Rows are points. The ring and each string are closed loops that go straight from each point to the next, and from the last back to the first. Before rounding, they use only three directions, however many columns there are. Count how often each string passes through the ring. Passing back the other way cancels.

Ring (6 x 3):
[[ 6.9  1.8 -2.9]
 [ 4.4  3.3 -5.0]
 [ 1.4  2.4 -5.1]
 [ 0.4 -1.3 -3.2]
 [ 3.1 -3.1 -1.2]
 [ 5.7 -2.0 -0.6]]
String:
[[-2.0 -1.3 -2.6]
 [-0.5  0.0 -2.2]
 [ 1.0  0.7 -2.0]
 [ 3.1  0.1 -3.2]
 [ 1.4 -0.7 -5.3]
 [-0.2 -0.6 -6.4]
 [-1.9  0.7 -5.8]
 [-1.6  2.0 -3.5]
 [ 0.7  1.5 -2.7]
 [-0.6  1.9 -2.7]
 [ 1.1  1.5 -1.9]
 [ 0.7  1.3 -2.1]
 [-1.2  1.1 -2.5]
 [-2.3  0.1 -3.1]
 [ 0.4  0.3 -2.2]
 [ 1.9  0.1 -2.4]
 [ 1.9  0.6 -1.6]
 [ 2.0  0.5 -1.7]
 [ 3.0 -0.9 -3.9]
 [ 2.0 -2.5 -5.3]
 [-0.7 -3.0 -4.8]]
Times through: 2

Ring:
[[ 4.8  1.5 -2.3 -1.0 -1.3 -1.1  3.0  2.6]
 [ 3.8  4.0 -1.7 -2.4 -1.4 -3.1  1.8  2.4]
 [ 0.3  4.8 -1.2 -3.1 -0.9 -4.7 -0.1  1.5]
 [-4.1  2.7 -1.5 -2.2  0.0 -4.2 -1.5  0.3]
 [-6.1 -1.2 -1.8 -0.3  0.8 -2.3 -1.4 -0.2]
 [-4.2 -4.3 -1.6  1.3  1.1 -0.5  0.1  0.5]
 [-0.8 -4.5 -1.6  1.6  0.6  0.4  1.7  1.4]
 [ 3.0 -2.4 -2.2  0.9 -0.4  0.5  3.1  2.2]]
String:
[[ 5.3  5.7 -2.1 -3.1 -2.0 -3.3  2.2  2.6]
 [ 3.3  5.0 -3.4 -2.7 -1.8 -2.2  1.9  1.8]
 [ 1.4  3.2 -2.9 -1.9 -1.2 -2.1  1.3  1.5]
 [ 0.6  2.0 -1.2 -1.6 -0.5 -3.1  0.7  1.7]
 [ 1.7  3.7  0.0 -2.6 -0.7 -4.9  0.4  2.2]
 [ 2.6  4.8  1.0 -3.3 -0.7 -6.2  0.2  2.7]
 [ 1.5  2.6  0.3 -2.1 -0.4 -4.7  0.4  2.3]
 [ 0.5  1.4 -1.8 -1.2 -0.5 -2.3  1.0  1.5]
 [ 1.6  2.5 -3.9 -1.4 -1.3 -0.7  1.9  1.3]
 [ 3.0  2.9 -3.4 -1.6 -1.4 -1.2  2.2  1.8]
 [ 2.6  2.0 -3.6 -1.2 -1.3 -0.6  2.3  1.6]
 [ 5.0  2.6 -3.6 -1.3 -1.7 -0.4  3.2  2.2]
 [ 5.9  2.4 -4.3 -1.1 -2.0  0.5  3.9  2.4]
 [ 1.3  0.6 -2.9 -0.6 -0.8 -0.7  1.8  1.5]
 [ 1.3  0.5 -0.6 -0.9 -0.2 -2.8  1.1  2.1]
 [ 3.2  1.1 -0.3 -1.2 -0.5 -2.9  1.7  2.7]
 [ 7.4  2.8 -1.6 -1.6 -1.7 -1.8  3.6  3.4]
 [ 7.6  3.8 -3.5 -1.8 -2.3 -0.5  4.1  2.9]
 [ 6.3  4.0 -1.5 -2.3 -1.7 -2.8  2.8  3.1]
 [ 6.3  5.1 -0.3 -3.0 -1.6 -4.4  2.2  3.4]]
Times through: 1
String, 26 rows:
[[-6.7  1.9 -0.6 -2.1  0.7 -5.2 -2.8 -0.1]
 [-7.9  1.3 -2.4 -1.6  0.5 -3.4 -2.6 -0.9]
 [-5.4  0.4 -3.4 -0.9  0.1 -1.6 -0.9 -0.4]
 [-3.5  0.1 -2.7 -0.7  0.0 -1.7 -0.3  0.3]
 [-3.2  0.1 -1.3 -0.9  0.3 -2.8 -0.6  0.7]
 [-4.8  0.1  0.6 -1.3  0.9 -4.9 -1.9  0.8]
 [-6.7  0.3 -0.5 -1.3  0.9 -4.4 -2.5  0.0]
 [-4.4  0.4 -0.1 -1.3  0.7 -4.4 -1.6  0.7]
 [-3.8  0.7 -0.1 -1.4  0.5 -4.3 -1.3  0.8]
 [-5.7  1.6 -0.3 -2.0  0.6 -5.0 -2.3  0.2]
 [-7.0  2.9 -1.5 -2.5  0.3 -4.9 -2.8 -0.5]
 [-5.3  2.9 -3.0 -2.2 -0.2 -3.2 -1.6 -0.4]
 [-3.5  2.4 -3.8 -1.7 -0.6 -1.8 -0.4  0.0]
 [-1.6  1.3 -2.2 -1.3 -0.3 -2.3  0.2  0.9]
 [-1.6  2.5  0.3 -2.2  0.1 -5.2 -1.0  1.5]
 [-2.2  4.7  0.8 -3.5 -0.1 -6.9 -1.9  1.3]
 [-2.7  6.7 -0.7 -4.3 -0.7 -6.7 -2.1  0.8]
 [-2.2  5.0 -3.0 -3.1 -1.0 -3.7 -0.7  0.4]
 [-1.6  2.4 -3.5 -1.7 -0.8 -1.8  0.3  0.5]
 [-0.9  1.2 -1.0 -1.4 -0.1 -3.2  0.1  1.4]
 [-1.6  3.3  1.1 -2.8  0.1 -6.3 -1.4  1.6]
 [-3.4  5.5  0.7 -3.9 -0.1 -7.5 -2.5  1.0]
 [-2.9  3.4  0.5 -2.8  0.1 -6.1 -1.8  1.1]
 [-2.0  1.5 -0.6 -1.7  0.1 -4.0 -0.6  1.2]
 [-2.4  1.3 -1.3 -1.5  0.0 -3.3 -0.5  0.9]
 [-3.4  1.5  0.8 -2.0  0.6 -5.6 -1.7  1.1]]
Times through: 3

Ring:
[[ 2.9 -1.3 -3.0 -0.2 -3.2 -1.4  1.4 -1.5  1.2  0.8 -2.5 -2.5]
 [ 1.2  0.4 -1.9  0.8 -1.5 -0.7 -1.6  0.7 -0.6  0.0 -1.7 -2.7]
 [-0.8  1.1  0.0  1.8  0.7  0.4 -3.6  2.7 -2.7 -0.8 -0.8 -1.8]
 [-2.7  0.5  2.1  3.0  4.0  1.3 -4.0  3.7 -5.0 -1.7  0.1  0.9]
 [-3.0 -1.6  3.2  3.5  5.9  1.4 -1.9  2.8 -5.8 -2.0  0.2  3.7]
 [-2.5 -2.9  3.1  3.0  5.5  1.3 -0.1  1.8 -5.1 -1.6  0.0  4.5]
 [-0.4 -4.4  1.7  0.7  2.1  0.7  2.6  0.2 -2.0 -0.1 -0.8  3.2]
 [ 1.6 -4.3 -0.2 -0.8 -1.2 -0.2  3.7 -1.0  0.5  0.9 -1.7  0.9]
 [ 2.7 -3.6 -1.7 -1.1 -2.8 -0.9  3.6 -1.8  1.6  1.2 -2.3 -0.6]]
String (30 x 12):
[[ 0.8 -4.1  0.0  1.8  2.1 -0.6  3.2 -1.7 -2.1 -0.5 -1.6  3.2]
 [-0.4 -1.9  1.0 -0.1 -0.1  0.9 -0.2  1.9 -1.1  0.2 -0.7 -0.2]
 [-0.4 -2.2  1.5 -1.7 -1.7  1.5  0.0  2.9  0.2  1.1 -0.5 -1.3]
 [ 2.5 -4.9 -0.8 -2.2 -3.3 -0.3  4.8 -1.5  2.3  1.8 -2.0 -0.1]
 [ 4.7 -5.6 -3.3 -1.4 -3.7 -2.2  7.1 -5.0  3.0  1.6 -3.3  0.5]
 [ 4.2 -4.3 -3.4 -0.3 -2.7 -2.2  5.5 -4.4  1.8  1.0 -3.2  0.2]
 [ 2.3 -2.8 -1.9  0.6 -1.0 -1.2  2.6 -2.1  0.0  0.3 -2.3  0.2]
 [ 1.0 -1.9 -0.6 -0.2 -1.3 -0.1  0.7  0.4 -0.1  0.5 -1.5 -0.9]
 [ 1.6 -1.1 -1.0 -2.4 -4.6  0.3  0.0  1.6  2.2  1.7 -1.5 -4.0]
 [ 4.2 -1.1 -4.4 -1.0 -5.1 -2.1  1.8 -2.4  2.7  1.3 -3.1 -3.9]
 [ 4.7 -0.7 -5.6  0.9 -3.7 -3.2  2.0 -4.0  1.6  0.5 -3.6 -3.0]
 [ 3.2 -0.9 -4.1  2.4 -0.8 -2.6  1.3 -3.4 -0.7 -0.5 -3.0 -0.9]
 [ 0.7 -1.0 -0.9  1.2  0.0 -0.4 -0.3  0.3 -1.4 -0.3 -1.5 -0.6]
 [-0.2  0.3  0.0 -0.3 -1.6  0.7 -2.5  2.9 -0.6  0.3 -0.8 -2.9]
 [-0.9  1.8  0.4 -0.6 -2.1  1.3 -4.6  4.7 -0.7  0.4 -0.4 -4.5]
 [-0.4  2.6 -1.4  3.2  1.3 -0.5 -4.8  2.0 -3.5 -1.5 -1.2 -2.3]
 [-0.8  1.4 -0.6  3.9  3.0 -0.4 -3.7  1.5 -4.4 -1.9 -1.0 -0.3]
 [-0.9 -0.2  0.4  2.6  2.4  0.3 -2.2  1.7 -3.5 -1.2 -0.8  0.4]
 [-1.2 -0.3  0.6  3.5  3.7  0.1 -2.2  1.3 -4.5 -1.7 -0.8  1.5]
 [-1.1 -1.0  1.2  1.3  1.5  0.8 -1.5  2.3 -2.7 -0.6 -0.5  0.3]
 [-2.8  0.0  3.1  0.2  1.2  2.5 -3.8  5.5 -2.8 -0.2  0.6 -1.0]
 [-4.7  0.1  4.5  3.7  6.5  2.5 -4.9  5.5 -6.9 -2.3  1.1  2.8]
 [-4.0 -1.4  3.6  6.0  9.3  1.2 -2.4  2.3 -8.5 -3.4  0.4  6.1]
 [-1.9 -2.4  1.8  4.7  6.6  0.2 -0.1  0.3 -6.1 -2.4 -0.6  5.1]
 [-1.4 -2.1  1.8  2.2  3.4  0.8 -0.4  1.5 -3.7 -1.1 -0.5  2.5]
 [-2.5 -1.9  3.4  0.5  2.2  2.2 -1.5  4.0 -3.0 -0.3  0.3  1.3]
 [-2.9 -3.1  4.2  1.0  3.8  2.3 -0.4  3.6 -3.8 -0.7  0.5  3.2]
 [-2.1 -4.9  3.5  2.3  5.4  1.3  2.2  0.9 -4.5 -1.2 -0.1  5.9]
 [-0.6 -6.5  2.1  3.3  6.1  0.0  5.1 -2.3 -4.4 -1.5 -1.1  7.8]
 [ 0.4 -6.2  1.1  2.3  4.1 -0.4  5.3 -2.6 -2.9 -0.8 -1.5  6.2]]
Times through: 5
